Each row of a before or after table is a point. One or more steps were done to the points. Then noise was added and the rows were shuffled. The steps act on how far a point lies along the listed directions, d1 being the first. What was done? A step turns or swaps two directions, mirrors them in a line or flattens them onto one, adds a multiple of one to another, or multiplies one. Angles are multiples of 10 degrees, from the lower direction toward the higher: turns from -170 to 170, lines from 10 to 170 but not 90. Use the fewest steps. Two steps may share a direction if one is a turn and the other turns, adds or multiplies; they go together, in the order done. Otherwise the lowest direction goes first.
In the rows, 128 means zero.

Directions:
(1): [128 175]
(2): [175 128]
Before, 14 rows:
[[146 151]
 [107 146]
 [158 161]
 [ 75 156]
 [ 71 125]
 [171 154]
 [ 70 115]
 [110 137]
 [127 102]
 [104 124]
 [ 78 156]
 [113 105]
 [167  49]
 [120  91]]
After (14 x 2):
[[123 145]
 [ 95  92]
 [114 153]
 [153 122]
 [168 130]
 [102 114]
 [140 184]
 [111 183]
 [152 181]
 [ 93 104]
 [201  76]
 [110 183]
 [135 151]
 [153 138]]
Steps: mirror d1 and d2 in the line at 140 degrees

Directions:
(1): [153 130  84  71 112 154]
(2): [ 93 125 113 134  59 106]
(3): [153 121  73 182 131 133]
(4): [ 84  68 115 123 147 154]
Before, 10 rows:
[[ 73  72 128 102  89 143]
 [130 137 147  38 137 116]
 [143 133 102 103  92 134]
 [127  87 198  82 164 163]
 [145 118  68 214 151 114]
 [143 145 149 211 151 111]
 [120 171 231  51 149  82]
 [109  77  93 147  93 145]
 [ 94 107 157  96 106 126]
 [ 96 148 121  66 109 162]]
After (10 x 6):
[[ 98 116 119 130  99  90]
 [145 143 143 144 155  95]
 [105  72 173 163 139 141]
 [126 132 109 115  78 120]
 [105  73 101  82 115 167]
 [179 161 155 140 182 135]
 [124 101 117 108 128 148]
 [123  88 111  96 113 159]
 [ 80 135 105 120  88 143]
 [146 137 131 124 160 118]]
Steps: swap d1 and d2; flatten d3 and d4 onto the line at 100 degrees

Directions:
(1): [139 124 123  36 142 120 117 126 136  72 137]
(2): [134 159 109 138 203 106 161 153  74 120 131]
(3): [141  74 171 105 141  91 101 167 106 178 131]
(4): [154 131 114 144  83  95 152 174 134 107 198]
Before:
[[108 137 100 132 168 115 142 114 111 102 100]
 [126 157 102 199 164 139 135 114  98 170 113]
 [136 162 102 129 122 170 167  97 157  67 123]
 [121 109 124 150 104 108 149 147 134 139 181]
 [102 102 147 155  60 124 105 107 158 202 104]
 [132  80 162 117 124  94 142 204 119 147 160]
 [ 89 105 161 154  89 194  67  77 169 165  46]
 [155 145  67 115 147 115 200 159 110  63 192]]
After, 8 rows:
[[113 128 107 134 173 103 143 130 100 115 107]
 [112  74 146  80 191 155 115  97 109 169  62]
 [126 130 114 145  45  96 139 142 155 144 166]
 [ 96  92 144 121 114 145 113  98 152 154 122]
 [160  90 164 108 172 101 140 172  96 154 127]
 [160 138 112 175  74  87 151 211 125  99 211]
 [134 151 102 158 172 129 130 119  97 149 124]
 [ 88 123 134 125  91 188 128  96 182 108  91]]
Steps: multiply d1 by 0.4; turn d2 and d4 by -130 degrees; turn d2 and d3 by 150 degrees
